Each row of a before or after table is a point. One or more steps were done to the points. Then noise was added and the rows were shuffled. The steps act on how far a point lies along the listed directions, d1 being the first. Name the steps. A step turns or swaps two directions, mirrors them in a line or flattens them onto one, adds a multiple of one to another, or multiplies one. Angles are multiples of 10 degrees, from the lower direction toward the higher: turns from -170 to 170, lines from 10 to 170 but not 90. Use the fewest steps. Two steps may share a direction if one is a turn and the other turns, adds or multiplies; they go together, in the order done. Otherwise the lowest direction goes first.

Directions:
(1): [24 33 43]
(2): [-54  10  23]
(3): [  6 -48  34]
Before (8 x 3)
[[ 59  -1   7]
 [ 28  14   8]
 [-24  23  12]
 [-13 -49 -14]
 [ 24 -16 -21]
 [ 12 -47 -52]
 [-89   6 -43]
 [ 19 -33  45]]
After (8 x 3)
[[ 54 -27   3]
 [-81  42 -38]
 [ 29   8 -19]
 [  9  52  -2]
 [ 19 -25   4]
 [ 28  13  50]
 [ 34  47 -43]
 [-31 -12   8]]
Steps: swap d1 and d3

Directions:
(1): [-39 -36  37  32 -48  23 -28  22]
(2): [-20  13  -6 -48 -11  66  39  22]
(3): [-29  -7  67 -43  38 -24   0  -7]
(4): [ -4  71  31  37  15  33 -17 -18]
(5): [-21  51  -2 -22 -57 -49   5  13]
Before (11 x 8)
[[-45  32  55 -43  12  82  12 -18]
 [  8  51  13 -23  65   6  25 -44]
 [ 33  39 -30  12   5 -34 -22 -14]
 [-18  38  20  11  -1  10   9  -1]
 [  5  32   5  54 -82   2 -26   4]
 [-14 -48 -21   4 -57 -18 -16  14]
 [-23  -2 -19 -82 -22 -66  58  18]
 [-49  57  39  -7 -45  34 -16  22]
 [-40  14  28  37 -59 -40 -33  14]
 [-20   4  25 -47 -31 -35   1  24]
 [-30 -22 -15  14 -55 -31 -30  30]]
After (11 x 8)
[[ -8  35  30  69   3 -32 -44 -18]
 [ -5  18  54  11  30  28 -24  -3]
 [ 25  42   1  68 -56 -12 -33 -14]
 [-22  29  13   0 -21 -12  12   7]
 [ 33  52 -36 -10  11 -10  -3 -11]
 [-16  22  42  11  73  85  23 -21]
 [-73  -7  53 -55 -66  10   2  10]
 [-48  45  47  18 -50   4 -41  16]
 [ -1   1   0  68  20   6 -52  -8]
 [ 15 -28   0  58  13  23 -40 -22]
 [-22  35  -3 -76  -4 -13  51  -7]]
Steps: turn d1 and d2 by -40 degrees; swap d4 and d5

Directions:
(1): [ 18 -56  39  13 -78  26  -8  12   5 -23 -13]
(2): [-20  40  -2  47 -40   1 -46  22  12  60  28]
(3): [ -9 -13 -76  12 -27 -36 -23 -11   0  -8 -64]
(4): [-20 -61 -17  66  24   5  37 -23 -17  28  22]
(5): [ -7  19 -24 -21 -48  -2  11 -75 -15 -16  54]
Before (9 x 11)
[[ -6  -2  -3  33   7  -8   7 -18  -6  25  35]
 [ 10 -17  -2   3   6  17   4 -12   0 -21  22]
 [ -4  12 -17  -3  46  -6   4 -15 -13  -2   7]
 [ -2  -4 -15 -12  -4  -8   3 -21 -10   3  -4]
 [ -2 -12 -27   0   3 -21  10 -29  -8  -8  -8]
 [ -7   3  -4  -6  15  -5  -2 -14  -7  -6  -2]
 [ 11 -35  34  -3 -12  30  31 -29  -7 -23  39]
 [ -3  -6 -24  32 -20 -20 -23  18   3   8 -45]
 [ -4 -44  18  37  31  22  32  -8 -12  15  32]]
After (9 x 11)
[[  -4   28    2  -10    4   -3   19  -44  -13   -7   46]
 [ -29 -108  -15  121   52   16   49   -6  -22   55   26]
 [  -7  -67  -26   59   41  -12   40  -25  -16   14    0]
 [  -2  -23  -21   39    3   11  -12    7    3    9    6]
 [  10  -45   12   14  -12   15    6   -8  -11  -21   -7]
 [  -3  -14   -9    0  -19   -5   -4  -16   -8   10   -6]
 [  -7  -28  -14   30  -28   -9    7  -30   -9    4   12]
 [ -20  -30  -27   79    9   -1  -14   23    5   47  -17]
 [  -4  -14    7    2  -10    1  -10   -7   -6   -9   -7]]
Steps: turn d1 and d2 by 130 degrees; swap d3 and d5; multiply d4 by 2.5

Directions:
(1): [-88  12  38 -18  16   9   0   1  42  39  -2 -22  -5   5 -18 -50  66 -11]
(2): [-14 -34  32 -15  51 -70  16 -22 -42 -49  37 -15  21 -13 -18  16  13 -57]
(3): [-18  56 -22  -3  38  47 -29   8 -24  -3 -23 -68  35  22  15  63   3 -30]
(4): [ 14  27  24  25   9 -23  50 -41  70  -9 -13 -41 -15  53  -4  -9 -62 -21]
(5): [ 32  20 -36   9 -15 -21  33 -27 -55  82  21 -15  29  20  21 -48  15 -35]
Before (8 x 18)
[[-18  35   9   9  34   1  38   8  24  40 -14 -27   9  19  -6   2   3 -36]
 [-41  -5   6  12 -18  44 -14  19  22  32 -20   4 -11 -31  -3 -27  34  22]
 [  8  32   8  16  -6  15  11 -15  65 -24 -20  -2 -15  30 -21  18 -12   6]
 [-18 -57  45   2  10 -83  52 -47  34  13  43  17 -25  -7 -12 -64  19  -6]
 [ 33  32 -18  28   6  49  25  -6  25  -9 -49 -20   4  23  10  29 -59  15]
 [-32 -22  44  -3  39 -47  33  -3  -2 -39  18 -13 -11   0 -28  -5   8 -31]
 [ 11 -66   8   2 -28   3 -20  35  -2 -56  17  79 -38 -57  -1  31 -26  61]
 [  9 -52  25 -12   3 -53 -14 -10 -48 -49  32  32   1 -45  -8   7 -11  -8]]
After (8 x 18)
[[  47   32  -27   36  -30   68   27    2   53   15  -60    9  -15   21
    14    3  -66   50]
 [ -17   38    7   11   31    6   39    8   27   43  -16  -26    7   21
    -4    1    1  -31]
 [ -36  -61   59  -11   60 -115   51  -60   -4  -25   61  -20    2   -8
   -19  -28   29  -59]
 [  -8  -49   36  -22   55  -78  -17  -22  -85  -84   46   -9   30  -44
   -14   45    0  -58]
 [ -49  -16   54  -14   87  -69   30  -12  -37  -71   29  -52   17    3
   -32   33   16  -78]
 [ -31   -9    2   17  -44   53  -12   24   42   48  -26   28  -28  -33
     1  -50   27   50]
 [  13   29    7   20  -23   22   13  -11   77  -15  -26   12  -25   30
   -19    3  -16   22]
 [   9  -71   13    0  -21   -8  -19   33   -8  -63   22   77  -35  -60
    -4   32  -25   53]]
Steps: multiply d2 by 2; turn d2 and d3 by 20 degrees

Directions:
(1): [-16 -35  -7 -59  33 -26  49 -85 -20   9  54 -52   2 -14  19  -9  55 -28
  24  10 -19   4  -6 -14]
(2): [ 72 -42  14 -37  -6   9   1 -25  44   0 -47  -1  40   3  -8 -70  27  20
 -50 -24  56 -16  11 -20]
(3): [ 51  31 -70  15  53  15  41  17  -6  12  -2 -17  21 -14  15  44  -7 -13
  22 -12  29 -92  32  -2]
(4): [ -5  17  52  52  56 -10  13  30 -25  28  14   4  31  10  59 -36  23  34
   6 -17   9 -14 -86 -33]
(5): [ -2  14  26 -25  -7 -11 -42  30 -84  15  31 -39  10   4  -6  14  12 -11
   4 -25 103  31  34  14]
(6): [ 80   0  12   9 -38 -12   5  27  38   3  44 -42  -4  -4 -11  55  46  72
  25  42  -8  27 -17  10]
Before (8 x 24)
[[-25  59  -7  29 -20  19 -70  81 -62 -16 -20  47 -34  12 -27  40 -63 -17
    3 -22  14  40  51  54]
 [  6  66 -55  67  74   4   3  94 -20   2 -49  38  -5   8  -1  53 -61   1
    3 -25 -18 -68  -5   9]
 [ 38  10   7 -26 -52 -18 -43  22 -11  11   5 -21   0  -1 -67  29  -1  22
   -6 -10  54  54  40  28]
 [-22   9  49  -2  35  14 -11  -3 -43  24 -19  14  49  20  33 -59  12   3
  -22 -47  46   4 -26 -21]
 [-17  21  43  22 -27 -41 -17  37  -9 -19  36 -21  -5   6   4  34  23  34
  -12  16   6  46 -56   4]
 [ 17 -19 -10 -38 -84   6  10 -57  65 -30 -25   8 -31 -16 -36  19 -34  17
  -14  31 -63  42  20  29]
 [-76  19   5  -8 -30 -22 -70  29 -94 -17  15   7  -8   9  -6  26 -14 -40
   11   0  28  41  43  54]
 [ 54   6 -72  -5  75 -12  82 -41  18  -5 -15 -20  26 -46  18  13  16 -24
   16 -14 -11 -91  21  -9]]
After (8 x 24)
[[ -77   23   20    9  -15  -26  -67   38 -102  -13   16    4   -1   12
    11   16   -6  -33   11   -3   31   38   18   47]
 [ -29   61    8   48   -3   17  -66   91  -70  -11  -11   49  -24   16
   -13   27  -59  -11    9  -29   15   38   25   44]
 [ -15   15   29    6  -46  -38  -19   29   -5  -21   33  -22  -11    3
   -10   45   17   26  -17   18    2   47  -34   11]
 [ -20    0   24  -31    8   18  -15  -19  -31    9  -27    8   32   14
    -2  -41   -4  -14  -27  -38   42   12   27   -1]
 [  34   16   28   -4  -28  -24  -35   36  -24   23   12  -21   12    4
   -40   14   12   34   -3  -20   56   47    5   13]
 [  55    7  -72   -1   79  -10   80  -42   13   -1  -16  -21   29  -46
    19   11   17  -24   15  -16  -11  -89   20   -9]
 [  16   -8   26    2  -43   -2   20  -32   47  -11  -14   15  -12   -6
    10   -8  -19   42   -9   19  -57   29  -42    5]
 [   6   59  -68   56   63   11    0   88  -15   -5  -55   36  -10    2
   -16   60  -66   -7    0  -23  -20  -66   15   18]]
Steps: multiply d4 by 0

Directions:
(1): [-22  31  17   8  77  32 -33  12 -41  44  36   3 -51  41  -2 -32  23 -26
  34  42  13   6 -10 -47   9 -53  42  26   9  16  10   6  50   4  27 -76
  26  -3 -60  -5 -56 -13  31   3  -6  28 -20 -28 -80 -32   4  35 -58 -21
 -20  46 -44  -8 -15  18  48  16  29  43]
(2): [ 20  78  31  30 -37   5 -35 -51  36   9  19  47  -4  42  -7  -4  27  36
 -57 -18  -4  27  -4  40  37  -3  13 -24  10 -24  46  22  56  71  62   5
   4 -52 -36  24  30 -26  -9 -45  16  37  -9  22  37  -7   5  52  60  23
  -8  -9 -26 -21 -43  82 -17  16 -33 -12]
(3): [ 11 -37  -7   6  25  43  22  37 -29  -9 -12   4   5  -6 -57  -7  -2 -38
 -27  34 -48  16  34   1  64 -35 -60 -41 -27  50 -41  25 -29   4  23 -18
  31 -51  26  33  -2   0  42  12 -17  25 -36  -9  75   7 -64 -65  -4 -36
 -33 -29 -28  62 -29  69 -16  24  -1  45]
(4): [ 25  37  30 -35  -8 -10  15 -15   9 -47 -35  36 -24 -72  25 -18 -32   6
 -18  31 -15  -1 -40  47   1  22 -60 -35  64  10  -8  34   7 -65  52   4
  29 -13 -53 -65 -47 -47  53  -2 -64 -52  13 -10  -3  18  55   9  23 -15
  24  54  31  28 -26   3  -2  -7  29  39]
Before (11 x 64)
[[ 32  66  34  -9 -71 -29 -31 -57  50 -21  -1  39  13 -34  39 -11   1  56
  -49 -16 -13   9 -31  75 -11  53  -7 -27  44 -48  28  30  42  33  40  53
  -10 -24 -45 -17   6 -32 -26 -48 -16  -9  48  28  37  10  45  34  97  36
   41  20  28 -37 -43   0 -23  -7 -20 -42]
 [ 16  -6 -12  -8 -22  -6 -12 -13  -5 -22 -27  14  -4 -39  12   9   0  19
  -23  16 -13   0   2  31  13   2 -36 -22  25  13 -15  30  -8 -38  14  22
    2  -3   6  -4 -10 -22  26 -15  -8 -24 -11  -9  27  24  11   9   5 -12
   15 -15  10  12 -11  21  -7  -3 -15  -1]
 [ -9  94  30  24 -45 -20 -43 -66  33  11  -9  37  -6  40  44   6  24  40
  -28 -42  44  -7 -31  36 -26  -4  56  29   9 -60  62  -8  53  56  44  26
  -19  -6 -33 -13  43 -19 -44 -41  22  14  24  17 -20 -38  52  83  46  42
   18   3  -3 -48 -16  34   6   9  -7 -46]
 [-13 -44 -14   5  34  30  44  64 -10 -27 -11 -22  -3 -29 -32 -20 -14 -36
   22  37 -37   1  11 -19  40 -31 -58 -41   9  37 -58   7 -16 -48  -9 -19
   30  -4  -9 -22 -28   7  68  42 -55   5 -23 -24  16   6 -50 -54 -46 -48
  -19  19   6  46 -14   6  16  10  34  60]
 [  2 -49  -3 -23 -40   3  45  24  -4 -14 -20 -29  28 -53  -9  26  -7   0
   10  -9 -18  -9  32   8  -4  35 -22 -10 -14   4 -38  -7 -62 -22 -27  58
    1  20  75   2  18  59 -22  21 -13 -35  17   8  42  36 -14 -55  23   6
    6 -38   6  20  29 -53 -22 -22  -9 -19]
 [ 17  70  33  22 -31 -33 -24 -71  36  24  17  37  -3   4  39  10  16  33
  -11 -43  36   9  -7  25 -26  35  45  -8  36 -70  59 -19  47  34  21   4
  -19  11 -54 -10  12 -22  -9 -38 -16  18  31   8 -29   4  47  93  46  45
   28  16   2 -49  17   6  -2 -24 -26 -29]
 [ 10  54  23 -17   9 -14 -13 -33  12 -13  -8  30 -36 -13  42 -26  17  11
    1  38  27   1 -24  18 -15  -4   8  -9  76 -11  16  11  41 -44  60  -5
   17  -6 -74 -65 -70 -45  45   2 -53 -45  22 -15 -80  16  75  65  13 -10
   25  51 -13 -19 -20   3  12 -12  34  17]
 [  4   6  34 -29  27  40  10  21  12 -45 -41  24 -31 -50 -12 -29  -8  -9
   -4  50 -49   3  -7  -3  30   0 -52 -43  33  26 -36  27  10 -70  53 -22
   44   2 -30 -38 -27 -21  44  -1 -56 -26  -1   2  17   0   2 -16  -4 -24
   -7  25   2  51 -28  25  -3  18  29  56]
 [ 21 101  35  39 -47 -30 -50 -87  55  26  41  45 -22  55  28   9  29  52
  -46 -34  39  21 -25  23 -15  22  59   5  25 -30  82 -16 102  63  47  -2
  -29 -11 -68   5  34 -26 -59 -51  46  25  13  27  -3  -9  53  99  56  59
    2  13 -13 -57 -29  65  -7  -2 -31 -51]
 [ 16  71  22 -10 -21  10 -13 -40  36  -7 -10  56 -23 -25   1  -2   7  19
  -33  11 -12  34 -25  48  26 -10 -39 -31  42  -1  26  32  34  15  51   1
   23 -37 -49 -33  -7 -40  31 -35  -9 -16 -26   4  17   3  19   9  26   8
    0  32  -3  -8 -31  60  -6   1   2  21]
 [  6  72   8  46 -55 -48 -75 -53  61  13  50  21   0  60  33  -2  40  57
  -17 -48  42   5 -49  28 -55   6  79  23   3 -81  72 -16  93  83   6   0
  -34  28 -60   2  -1 -20 -64 -48  39  13  20   2 -58 -30  63 114  59  35
   30  26 -10 -83  32  -3   0  -6 -24 -44]]
After (11 x 64)
[[   6    1   -8   -6    9    6  -24   -8  -16   -7  -14   17  -20  -25
     7   -8   10    9  -14   33  -13    3    0   14   19  -14  -22  -19
    22   18  -13   31    8  -36   25   -1    9   -3  -13   -4  -28  -24
    37  -14  -11  -14  -22  -18    5   15   12   14  -16  -21    5    1
    -7   16  -14   31   10    4   -6   16]
 [   0  -60  -22    2  -16    6   64   56   19  -56  -34  -24   31  -52
   -26   -4  -28  -13    0    7  -42   -2   11   13   29    6  -75  -51
     6   21  -58   -1  -45  -50  -29   27   14    2   28  -23    6   19
    43   37  -51  -13   -8   -5   55   25  -47  -69  -10  -34   -4   -6
    37   44   -2  -12   -6   -1   19   29]
 [ -17  -21   20  -14   57   50   11   48  -64   34   21  -29  -31   -4
   -19  -15   17  -40   44   46  -16   -3   26  -44   19  -33   15   12
   -10   37  -37    9  -11  -18    9  -31   40    8   12    2  -49   45
    21   23  -24    4  -13  -26  -36    1  -23  -31  -44  -26  -26    7
   -49   23    7  -21   29    2   24   41]
 [  18  100   40   38  -44  -27  -51  -85   51   29   43   46  -24   60
    26    6   29   49  -45  -30   42   22  -26   21  -12   19   62    7
    28  -29   81  -15  106   62   47   -8  -26  -12  -69    4   29  -29
   -57  -53   42   26   12   24   -9  -17   52  103   51   53    3   17
   -17  -53  -31   67   -3    1  -30  -49]
 [  14   78   40   26   -9  -24  -27  -66   23   35   23   38  -15   15
    37    1   24   21   -4  -33   38   11   -8   12  -22   17   57   -7
    39  -66   64  -12   57   36   26  -19  -10   10  -70  -11   -3  -27
     1  -36  -17   27   23    0  -43   -6   44  103   32   39   23   23
   -12  -52   10   12   13  -19  -20  -18]
 [ -15   96   34   25  -27  -15  -51  -63   25   21   -1   35  -17   48
    42   -2   30   30  -20  -30   44   -6  -27   25  -23  -17   62   34
     7  -59   63   -5   62   59   52    7  -12  -11  -46  -11   30  -24
   -33  -38   20   21   16   11  -35  -46   50   87   34   39   12   13
   -12  -47  -17   43   16   16   -3  -33]
 [  24   37    9  -25  -48  -40    7  -45   47  -47  -33   26   -4  -42
    53   -5    3   31  -22    2   22   -6  -21   52  -32   35  -14  -22
    74  -27   15    8   10  -48   38   52   -5    2  -35  -68  -34  -41
    24   -2  -49  -67   42    9  -32   37   81   45   52   11   44   23
    19  -24   -7  -17  -24  -25   11  -19]
 [  11   88   48    1   11   10  -60  -44    3   24   36   43  -41    5
    29  -43   26   24  -20   32   -7   16  -32   24   10   -6   25   -9
    47  -27   33   40   89   37   67  -27   23  -40 -102  -17  -53  -42
    15  -43  -22   25   25    1  -32  -19   36   61   40    8   13   61
   -23  -33  -59   31   22   14    9    6]
 [   3   75    9   47  -47  -43  -81  -48   57   15   53   23   -8   62
    29   -7   42   52  -16  -44   42    7  -46   24  -55    1   80   27
     2  -79   73  -16   97   81    7   -5  -31   26  -66   -1   -6  -20
   -58  -51   42   16   19    0  -67  -32   61  118   53   33   27   31
   -17  -83   28   -5    6   -3  -19  -39]
 [  11   -5   26  -37  -11   26   23   12   34  -65  -57   27  -10  -65
    -6  -14  -19    7  -19   30  -53    0   -5   18   22   26  -63  -53
    31   17  -38   23   -9  -72   42   15   34    4    0  -36   -2  -11
    22   -4  -53  -42   13   14   49   19    4  -27   20  -12    3    6
    26   51  -20    6  -24    7   14   33]
 [  17   65   18  -11  -36    2  -12  -42   43  -16  -17   53  -14  -31
     1    5    1   22  -35    2  -12   30  -29   55   22    0  -43  -33
    43   -2   23   33   29   12   47   18   15  -36  -40  -30    2  -41
    26  -36   -7  -23  -21   15   27    6   22    6   34   10    6   25
     7   -7  -30   56  -14   -2   -2    9]]
Steps: mirror d1 and d3 in the line at 100 degrees
